Every row gives one point. Each copy is the shape, with its points in the same order, turned, moved and blurred by noise. Say if it was mirrored as well.

Shape (6 x 2):
[[ 14 -24]
 [ 67  -6]
 [-38   0]
 [-39   4]
 [-45 -19]
 [-27  -1]]
Copy 1 (6 x 2):
[[ 10   6]
 [ 19 -49]
 [-42  39]
 [-42  39]
 [-21  55]
 [-31  27]]
Copy 1 is: mirrored
Copy 2 (6 x 2):
[[ 35   0]
 [ 52  49]
 [-18 -23]
 [-22 -22]
 [-11 -44]
 [ -7 -21]]
Copy 2 is: only turned
Copy 3 (6 x 2):
[[-14  14]
 [-22  65]
 [ 24 -21]
 [ 37 -24]
 [ 16 -35]
 [ 23 -16]]
Copy 3 is: mirrored
Copy 4, 6 rows:
[[-21  14]
 [ 35  32]
 [-50 -24]
 [-47 -40]
 [-69 -30]
 [-44 -27]]
Copy 4 is: mirrored

Shape (9 x 3):
[[-15  37 -22]
 [ 59 -25 -22]
 [-14  12 -15]
 [ 57   0  21]
 [-31  13 -15]
 [-60  28  -1]
 [-59  20   1]
 [ 14  24 -25]
 [ 26  -4  55]]
Copy 1 (9 x 3):
[[ 55  23  29]
 [-20  49 -30]
 [ 34  11  15]
 [-38  47  15]
 [ 44  -1  15]
 [ 58 -24  44]
 [ 49 -23  41]
 [ 29  43  16]
 [-46   5  40]]
Copy 1 is: mirrored
Copy 2, 9 rows:
[[ 14   0 -44]
 [-22  32  39]
 [ 32   0 -23]
 [-29 -17  36]
 [ 37   4 -32]
 [ 61 -20 -48]
 [ 65 -21 -42]
 [ -6   9 -20]
 [  4 -54  34]]
Copy 2 is: only turned
Copy 3, 9 rows:
[[ 12   5  46]
 [ 64 -53 -26]
 [  5  -5  19]
 [ 75  -9 -35]
 [ -4  -1  20]
 [-28  22  39]
 [-37  12  33]
 [ 39 -24  29]
 [ 35  29 -42]]
Copy 3 is: mirrored

Shape (9 x 4):
[[ 11 -12   6  29]
 [-47 -12  30 -27]
 [ 57  11  27  18]
 [ 86   5  -1  61]
 [ 17  51   9  -9]
 [ 58 -40  25  27]
 [ 51  62 -43 -22]
 [-13 -16  41  14]
 [-13  -9  27 -12]]
Copy 1 (9 x 4):
[[-22   0 -22  15]
 [ 10  71   7   5]
 [ 19 -37 -36   4]
 [-18 -81 -49  14]
 [ 16 -16  13 -36]
 [  5 -29 -51  49]
 [ 10 -64  53 -23]
 [ -2  35 -36   8]
 [  9  33  -8   9]]
Copy 1 is: only turned
Copy 2, 9 rows:
[[ 16   1  -5  22]
 [  0 -66 -29 -18]
 [-20  44 -20  12]
 [  5  80   6  39]
 [-45   0  11 -17]
 [ 28  44 -41  22]
 [-33  42  47 -54]
 [  2 -30 -32  25]
 [ -3 -31 -29  -7]]
Copy 2 is: mirrored

Shape, 7 rows:
[[ 26 -11  35  16]
 [-28   7  -7  27]
 [ 21 -45 -36  58]
 [ -9  45  17 -32]
 [-23  51  24  34]
 [ -9 -31   9  -5]
 [ 59 -47  34 -37]]
Copy 1, 7 rows:
[[ 11  20 -15  35]
 [ -9 -17  29 -14]
 [-72  35  -4  13]
 [ 40 -58 -18  10]
 [ 34 -15   8 -36]
 [ -6 -17  17  47]
 [  6   4 -41  98]]
Copy 1 is: only turned
Copy 2, 7 rows:
[[ -3 -19  10 -15]
 [ 38  16  13  32]
 [ 85 -15 -13 -25]
 [-29  -1  -8  62]
 [ 10  -4  50  55]
 [  9  22 -19  -2]
 [-33 -25 -50 -44]]
Copy 2 is: mirrored
Copy 3, 7 rows:
[[ 18  24  37 -28]
 [  5  -8 -23 -33]
 [-48 -21  33 -71]
 [ 25  18 -20  39]
 [ 17  43 -41 -22]
 [ 23 -25  25 -17]
 [ 19  -3  94  13]]
Copy 3 is: only turned
Copy 4:
[[ 36 -17  -1  10]
 [  7  26  43 -13]
 [ 52  62 -12   7]
 [-38 -37  29   5]
 [  5  -7  76  17]
 [ 17  -6  -5 -31]
 [ 29 -47 -65   7]]
Copy 4 is: mirrored

Shape:
[[ 33 -29  24  20  23  31]
 [ 61 -15 -30 -27  21  28]
 [ 24  -1 -31   9  17   7]
 [ -5  -2 -13 -49 -13   8]
 [-25 -33 -35 -24 -15  26]
 [ 13  38  43  12  20 -43]
 [-17 -18   0  25 -11 -36]
 [ -7  97 -30  20  21  20]
 [-10  38 -34  21  21  26]
 [ 21 -38  60  16 -93 -15]]
Copy 1 (10 x 6):
[[-31   3  29 -21 -60  -3]
 [ -8 -45  54  21 -49   8]
 [  3  -7  52  -1 -16 -22]
 [ 15  -4  -6  57 -13 -20]
 [ 20  33  39  55 -39 -30]
 [-17 -11 -11 -34  32  -2]
 [ 40  29   9 -17   2 -13]
 [-48 -25  37   4  43 -83]
 [-20   1  54  13   3 -63]
 [ 63  10 -77 -30 -71 -25]]
Copy 1 is: mirrored
Copy 2 (10 x 6):
[[ 39 -20  -9  -6 -31  -4]
 [ 33  41 -30  33 -36 -29]
 [ -1  41  -7  17 -22   8]
 [-23  26   0  -7   7 -48]
 [-52   3  15  -8 -30 -32]
 [ 39  29 -15  -8  61  18]
 [ -6  23  38 -24  13  32]
 [-46  37 -78  42  40  32]
 [-36  22 -45  14   2  30]
 [ 22 -51  81  19  46 -13]]
Copy 2 is: mirrored
Copy 3, 10 rows:
[[-16 -57   9  30 -20  -8]
 [-24 -35  14  -2  39 -46]
 [-16 -19   7 -13  24   3]
 [ 21  26   6  24  22 -30]
 [-18  44   2  16  -2 -22]
 [ 61 -45  -1  25  20  48]
 [  2  14  18  27   3  53]
 [ 48 -20 -44 -73  19  20]
 [  3  -8 -24 -39   5  14]
 [ 42  -2 102  52 -46  19]]
Copy 3 is: mirrored
Copy 4:
[[  0  18   6   4  46  62]
 [ 28  71   9  -9  37  15]
 [-16  41  25 -26  14  22]
 [ 19  16   3   2  -8 -23]
 [ 32  14  10  -8 -37  19]
 [-73  -3   5   8  47  -8]
 [-55  -5 -20 -12 -21  21]
 [-40  -2 105 -35  29 -25]
 [-13  10  70 -22   4  12]
 [-12 -55 -89 -43  26  18]]
Copy 4 is: mirrored

Shape (10 x 6):
[[ 25 -16  -6 -30 -12 -13]
 [ 27 -13 121   0   7 -16]
 [ 20 -13 -11 -22 -19  22]
 [ 17  -6 -20 -28 120  -3]
 [ 20 -34  -7 -27 -17 -13]
 [-11  -2  16  28 -11 -16]
 [  2  -5 -21  -7  40 -15]
 [ 13 -55  -7 -13 -24   0]
 [-14 -12  -7  38 -10  13]
 [-56  -3  14  18 -11   5]]
Copy 1:
[[-25  32  37  -6 -14 -26]
 [  7  16 -21 -49  46 -97]
 [ -3  35  46 -20 -26  -9]
 [-51  -9 -69  -1 -54   4]
 [-24  18  49 -16 -20 -30]
 [ 21  -1  20   4  21 -19]
 [-20   7  -3  15 -22  -5]
 [-16   7  68 -29 -22 -36]
 [ 35 -15  28   2   1  14]
 [ 56 -18  25  21 -10 -29]]
Copy 1 is: mirrored
Copy 2, 10 rows:
[[ 15  -7 -15  33  38  -2]
 [-52  75 -14  49 -22  50]
 [ 12   5  -7  12  38 -22]
 [-25 -67  33  47 -64 -40]
 [ 25   6 -16  36  39 -10]
 [ 20  13 -19 -13 -17  23]
 [ 13 -30   0  15 -17 -11]
 [ 38  19 -18  29  26 -21]
 [ 40  13   1 -27  -7   0]
 [ 17  26 -37 -42 -29  -4]]
Copy 2 is: only turned

Shape:
[[ 28  -2 -46  41 -45 -19  -8  21]
 [ 60  -8   1  36  13  16 -47 -50]
 [ 11 -40  62  31  31  42 -11  33]
 [ 53 -15 -41 -11  42  26  12 -34]
 [-29   6 -32 -27 -42 -56  54   5]
 [ -1  -8   7 -12 -34  -2  29  14]
 [-38  30  65  45 -17  -4  71   7]
 [ 15 -53   3 -20  19  10 -29 -62]
 [-32 -27  27  49  -4  15  41 -22]
 [-56 -11   8 -29 -22  33   8 -43]
 [-42  18 -19 -23  33 -24  -4  -3]]
Copy 1:
[[ 12 -44  10  45 -16 -35  25 -18]
 [ 32  37 -31   9  -5 -14 -11 -69]
 [ 49   0  -6 -71  45   5  51 -39]
 [  3  39 -40  -4 -57  25  29 -22]
 [-26 -26  59  20 -27  11   8  63]
 [  3  -4  38   4  11   6  42  17]
 [-29 -44  51 -26  71  58   8  -6]
 [ 59  63 -10 -15 -22  12 -12  -5]
 [ 35 -28  18 -16  33  62   4 -10]
 [ 31  34   0   9  40  42   0  56]
 [-15  -3 -16 -32  -5  -3 -17  55]]
Copy 1 is: only turned
Copy 2 (11 x 8):
[[-52  -8  -5  25 -18 -65  39  25]
 [-10  68  47  28 -43 -19  29  -7]
 [ -9  60  -4 -25  57  15  27  -8]
 [ -3  55 -19  40 -50   7 -15  30]
 [-42 -80 -24  16 -17 -31 -41   7]
 [-28 -31 -12  26  17  -4   1   1]
 [-64 -31  47 -27  68  18 -36  23]
 [  0  42   0  16 -55  23  -2 -54]
 [-80   7  13 -24  16  25  -8  -8]
 [-20 -41   3 -11 -28  64  10 -22]
 [ 11 -33 -10 -42 -32  -8 -19  12]]
Copy 2 is: mirrored
Copy 3, 11 rows:
[[-17 -72 -57  12   3  10 -15  44]
 [-20 -15 -40  56  -4 -75 -32   4]
 [-56  16  18  50   9  18 -51 -26]
 [-16 -21 -42  46  50 -58  23 -23]
 [ 10 -18 -15 -34  39  30  67  70]
 [ -2   1  -9  24  24  39  16  36]
 [-24  10  59  15 -42  47  41  31]
 [  9  21 -11  32  60 -60 -35  13]
 [-22  -9  58  20   4  -2   0  26]
 [ 63  12  24  28  25   4   4  18]
 [ 16   7 -23 -47  16   2  17  -8]]
Copy 3 is: only turned

Shape (12 x 8):
[[ 10 -17  26  23   3  -2  56  23]
 [ 44 -18  29  26   0  -5  62 -32]
 [-28 -39  11 -28  12  12  60 -16]
 [  6  23 -12  24  16  45  14  19]
 [ -2 -18 -17 -21   0 -14 -25 -20]
 [-15  77  -3  24   5  82   1  24]
 [ 16 -43 -18  32  23   5  55  -6]
 [ 57 -32 -16 -40 -16  18  46  31]
 [-16 -18   8 -81  68  -1  44   8]
 [ -1  13 -25  24 -21  -9 -98  31]
 [ -2 -16   7   6 -18   7  40  -7]
 [-18  57 -78  20  -3 -19  63  31]]
Copy 1 (12 x 8):
[[-21  14 -44 -35  -8 -24  -2 -23]
 [-19  22 -44   3 -10 -63 -15   4]
 [ 12  10  -8  -9 -72  -9 -14  -5]
 [ -8   3 -23  -2  29  24   3  -2]
 [ 22  29  43   0   2 -26  16  28]
 [-37 -26  -5  16  62  72  11 -16]
 [  3   9 -52 -27 -12 -20 -23  31]
 [ 51  20 -69   2 -27 -24  34  10]
 [ 79  -8  12   7 -50  -2 -32 -46]
 [  1  49  71 -37  80   8  58  19]
 [-13   8 -18  -3 -30 -13  15   8]
 [  9 -88 -26 -51  17  17  36  16]]
Copy 1 is: mirrored
Copy 2 (12 x 8):
[[ -8  27  -5 -49 -22  -7  -4  55]
 [ 23  60   3 -57 -20  15  32  42]
 [ -2  49 -22  13   0  32 -14  64]
 [ 28  -7   6  -6   7 -43  13  29]
 [ -1   6  23  13  -1  39   6 -17]
 [ 24 -13 -12  20  25 -99  33  14]
 [ 28  20  19 -42   7  28  -2  67]
 [ 19   9  28   9 -77  13  15  61]
 [ 23  55 -12  47 -29  17 -72  31]
 [-20 -74  34  -5   4  -6  20 -62]
 [-11  29   3 -14  -6  10  21  44]
 [-21  27  94   4  28 -57  -9  57]]
Copy 2 is: mirrored

Shape:
[[-17  -6 -38  38  39  41 -42  -6 -14]
 [ 23   8  -1 -16 -34  29 -66 -48  41]
 [-40  29 -22  37   7 -13 -39  -6 -29]
 [-30   3 -57  22  -1   3 -36  -4 -14]
 [ -9 -15 -31  54  23  39  65   8   8]
 [ 17 -22  18  12 -50  -8 -52 -10  59]
 [ 20 -19 -43  10  -8  49  47  34 -22]
 [ 16 -16  48 -30 -19  12 -27 -24  27]
 [-30  32 -70   8  48  -9 -21   3   6]
 [ 53  -1  15   1  -3 -16 -87 -16  27]
 [ 21  25 -15  52 -20  34  62  -3  -3]
 [ 11 -28 -48  37   6  13  61 -29 -24]]
Copy 1 (12 x 9):
[[  1  26 -31  -4  18  17  37 -51  52]
 [-67  27 -15  60 -39  20  -4  -9  57]
 [ 32  43  -2  13  -1   1  -1 -72   9]
 [ 33  25 -29  17 -16  -7  23 -50  17]
 [ -9  23 -45 -64  25  -6  19  -3 -10]
 [-44  42  -4  49 -24 -43 -14  19  65]
 [ 19 -22 -44 -63  -9  16   6  18  15]
 [-60 -12  21  52   2   2 -20  23  35]
 [ 37  33 -60  33  13  18  36 -45 -10]
 [-22  58  13  73  -3  23  -1  13  83]
 [-12  42 -27 -70  -1  16 -19   4 -14]
 [ -1  24  -1 -62 -15   7  43   7 -20]]
Copy 1 is: mirrored
Copy 2 (12 x 9):
[[-19  23  28  24 -54 -18 -17   4  -3]
 [-72 -25 -19   2  -4 -25  17  -1 -66]
 [-44   9  11  59  -8  -5 -12 -19  32]
 [-37   0  40  63 -22 -18 -12  -4  -2]
 [ 71  26   5  34 -20  26 -43   5 -14]
 [-48  17 -29  18  40 -56  30 -13 -54]
 [ 57   2   8  19   7  18   2  61  -2]
 [-39 -27 -55 -21  19 -45   1   6 -25]
 [-24  -1  65  32 -18  22 -13 -37  21]
 [-70  14  -5   0 -22 -56  72 -18 -31]
 [ 42   0 -43  40  -4  42   1  22 -29]
 [ 72 -20   0  57 -31   0 -11  14 -18]]
Copy 2 is: only turned
Copy 3 (12 x 9):
[[ 34  19  35  62  -2 -17 -44  -3  36]
 [ 10  -4  45  50  51 -47  60   1  11]
 [ 18   9 -20  54  29   4 -42  28   9]
 [  8   3  11  76  15  16 -29  -8  13]
 [-32  27  32  -4 -35  26 -49 -44  40]
 [ -4  14  44  33  54  18  76  13  21]
 [-43 -13  20  36 -71  15  -9 -35  48]
 [ 23 -32  42  -6  23  -9  63  20  22]
 [-14 -14  36  70  23   8 -71  -2 -13]
 [ 19   1  58  53  28 -16  56  63 -15]
 [-60  29 -10  -6 -29 -13 -12 -27  33]
 [-15  25   8  14 -56  23 -14 -56  -9]]
Copy 3 is: mirrored

Shape, 12 rows:
[[ 15  60 -49   3  -5  23  21 -30  46]
 [-48  60  -4 -30  32 -40 -11  50 -21]
 [-32 -14 -21   1  10  42 -12   8 -31]
 [-10  20 -52 -39  -7 -34  -6  -3  38]
 [-36   9  48   7  -7 -12  16  33 -50]
 [-30 -12 -24  -8 -49   3  29 -52  31]
 [ 20   0 -44 -16 -72  21  53  -8  44]
 [  4  28 -50 -23 -24  19  15 -70  38]
 [ -8 -41  50   9   4  15   3   6  16]
 [ 15   4  -2  19  33 -14 -15   4 -66]
 [ 18  36 -57 -59  20  12  59 -42  37]
 [-38 -32   6  41  26 -11  30  14 -10]]
Copy 1, 12 rows:
[[ 35   3  -3 -49 -54 -29  19  -8  24]
 [ 49  -3 -38 -32  42  22  16 -44 -73]
 [  5  28   2  48 -16 -15  -2 -20 -41]
 [ 19 -43 -28 -38 -17 -33   3  11 -36]
 [ -1  16  23  20  58  38  32 -28 -46]
 [  0 -22  11   9 -21 -30  47  45   9]
 [ 11 -40  65 -19 -42 -43  26  21   5]
 [ 17 -19 -16 -16 -54 -41  24  20  37]
 [-54  37  18   4  35  -2   4  10 -20]
 [ 12  19 -13  30  11  59 -41 -30 -26]
 [ 54 -29 -10 -28 -10 -67 -12  -3  44]
 [ 12  45  15  17  33  14  -2  38 -40]]
Copy 1 is: mirrored
Copy 2 (12 x 9):
[[-46  44  12 -23  -6  44  53   1  78]
 [ -8 -22 -30 -75 -69  49 -37 -39  43]
 [ 10 -36  11 -12 -14 -13  11  -9  43]
 [-44  50 -26 -14 -44  22  -4   1  35]
 [ 16 -49 -15 -62  -6  21   0 -46 -16]
 [-40  35 -24  18  20   5  40 -32  17]
 [-30  62 -26 -14 -11   5 101   2  18]
 [-57  53 -12   7  20  10  36   3  62]
 [ 38  -7  22  13   0  40   8 -13 -18]
 [  2 -23  52 -64   0  -3 -29  -7  14]
 [ -5 105 -16 -25  -8  14  27  -8  87]
 [ 13 -11  45 -11 -28  14  11 -65 -11]]
Copy 2 is: only turned
Copy 3:
[[ 32 -12 -43  14  -6 -71 -24 -35  -7]
 [-34  40 -15  55 -15  47 -22 -43 -11]
 [  6   0  -9   3 -21  12  55  -3 -37]
 [ -5  28 -34  24 -56 -34 -32   7 -23]
 [ 11  17  18  28  31  68  -2   9 -20]
 [ 66  20 -28  -3 -10 -39 -25  28 -57]
 [ 44 -29   3  32  -6 -77 -31  40 -52]
 [ 55  26 -35   0 -22 -81  -8  -4 -23]
 [ 57 -23  18 -16 -29  41   4  26  -5]
 [-26  12 -25  12  14  33  40  21  28]
 [ 62  18 -33  68 -37 -77  -7 -11   4]
 [ 41 -27 -36  19  -4  61   5  17 -26]]
Copy 3 is: mirrored

Shape:
[[ -13   -7   16   18  -31   -1   -1  -24   72    6  -36]
 [ -10   -6  -13    9   -6   36   18  -26   67   61   -7]
 [  20  -12    1    8    3   10   -2    8    7  -35  -28]
 [ -29  -32  -24  -25   10    0  -13  -21   -2  -36   35]
 [  -4    6  -20   26   25   -5   -2  -30   14  -11  -39]
 [  43   25   20   30  -38   11   19  -34   -8  112   13]
 [   0   -8  -19   17  -19   14   10  -30  -10   24  -41]
 [ -25   16   95   19    9    4  -15  -16   -5  -20  -23]
 [  -7  -89  -21  -21   10  -11   53   -5  -14  -41   28]
 [  -3   14   14  -19   -4   29   23  -31   14  -38   23]
 [ -23   18  -22   32   -2   28   52  -34   23   34   46]
 [ -13   13  -11   18  -11 -121   13   43   25  -26  -32]
 [   4   24  -19   10  -15  -58   -3   73   -7   16  -38]
 [   0   12  -11  -35   -5    8  -16  -15    1  -39  -34]
 [ -28   11   18   28  -32   -1   -8   -5    1  -31  -20]
 [  20  -34   19   14  -12   22  -18  -30    3  -28   76]]
Copy 1, 16 rows:
[[ 11   3  33  13 -17 -38  -1  38  -8 -49  25]
 [ 39 -23  27 -31  21 -22  15  65 -33 -31   1]
 [-18 -18  -5  13   3   3  14 -26  -2 -25  26]
 [-40  20  -6 -20  -8 -11  58 -12 -26  19 -22]
 [-18  -2 -31  -8 -11   8   7  21  -2 -46   7]
 [ 74 -30  23  13  30  43 -36  73   8  22 -32]
 [ 30   0 -17  -4  -5   8 -11   7 -21 -31 -14]
 [-23  36  52 -17  -7  22 -13 -11  67 -25  23]
 [-60 -25   9 -30 -27  -9  14 -43 -70  35 -21]
 [-35  -8  39   1  15   1  40  -7   5 -26 -34]
 [  8 -37  32 -33 -10  29  36  61 -24 -14 -47]
 [-36 -48 -40  25 -94 -48   1  16  50  14  36]
 [ 32 -59 -44   5 -45 -23   9 -10  50  18  33]
 [-19   7 -18  12  18 -29  32 -24  16 -35  -9]
 [  2  15  18  12 -43   5  23  -7  25 -30   4]
 [-36  19  46  19  13  39  56   8 -34  33  -3]]
Copy 1 is: mirrored
Copy 2, 16 rows:
[[ -16   36    2  -12  -24  -24   -7   -8  -37  -54   -3]
 [   5   14   -3   -5  -68    4   11   31  -38  -37  -33]
 [ -20   10   -6   -7    5   -6    7  -19   39  -16   22]
 [  43  -15   36    8   24   34  -26    6   12  -26   29]
 [   4   13    1  -11  -13   24   28  -54  -10  -33   -1]
 [ -44   19   24    5  -57    7   44   32  -41   64  -65]
 [   3   21   25   21  -26   -5   47   -9   -3  -14    5]
 [ -48    2   -4  -39   20  -10   11  -14  -56   18   74]
 [  24  -23   54   20  -36   18  -61   -1   64  -19   57]
 [ -12  -33  -15   19   13   25  -27   17   -3  -20   26]
 [  20  -43  -13   22  -57   12   -8   10  -40   10  -28]
 [  17   67  -11  -10    4  -37  -63 -101    2   17    7]
 [  32   72  -24  -17   17  -45   -6  -48   19   44   -8]
 [  -4   26   -8   15   38   17    6   -7   13  -28   28]
 [ -10    3   11    9   21  -33    0  -26  -23  -10   27]
 [ -23  -67   49  -12   18   16  -28   25    7   -1    1]]
Copy 2 is: only turned
Copy 3 (16 x 11):
[[ 24  49 -13  39 -49   7  -5  13  -4   9 -24]
 [ 32   2 -48  56 -22  -5   0  24  36  32 -31]
 [  4  21   6  -5   6  34 -15  20  -3 -21 -30]
 [-27  -1  18  48   3  38  -3 -31  55 -57 -22]
 [ 41  23   3   8  20  17 -27  -9   8 -15 -25]
 [  2 -30 -63 -10 -54 -27 -66   3  35  71   0]
 [ -2  38 -19  14  15  -1 -50  -2  16  16 -23]
 [  1   5  16  15 -49  -3 -47  13 -50 -53  21]
 [-37  31  -3   0  -4  26 -16   0  88 -84 -56]
 [-15 -20  16  27 -15   8 -15  -4   4 -33 -59]
 [ 23 -35  -4  35  -7 -36 -25  13  66   6 -42]
 [ 52  74  19 -58 -14 -17  42 -45  29 -30  17]
 [ 14  36  -1 -64  26  -4  36   1  13  15  32]
 [-18  30  -2  14  23  27   2 -33 -21 -21 -36]
 [ -3  41  44  15 -17  -1 -18  -2 -12  -7   2]
 [-22 -28  32  27 -48  59 -38   0  49 -24 -35]]
Copy 3 is: mirrored
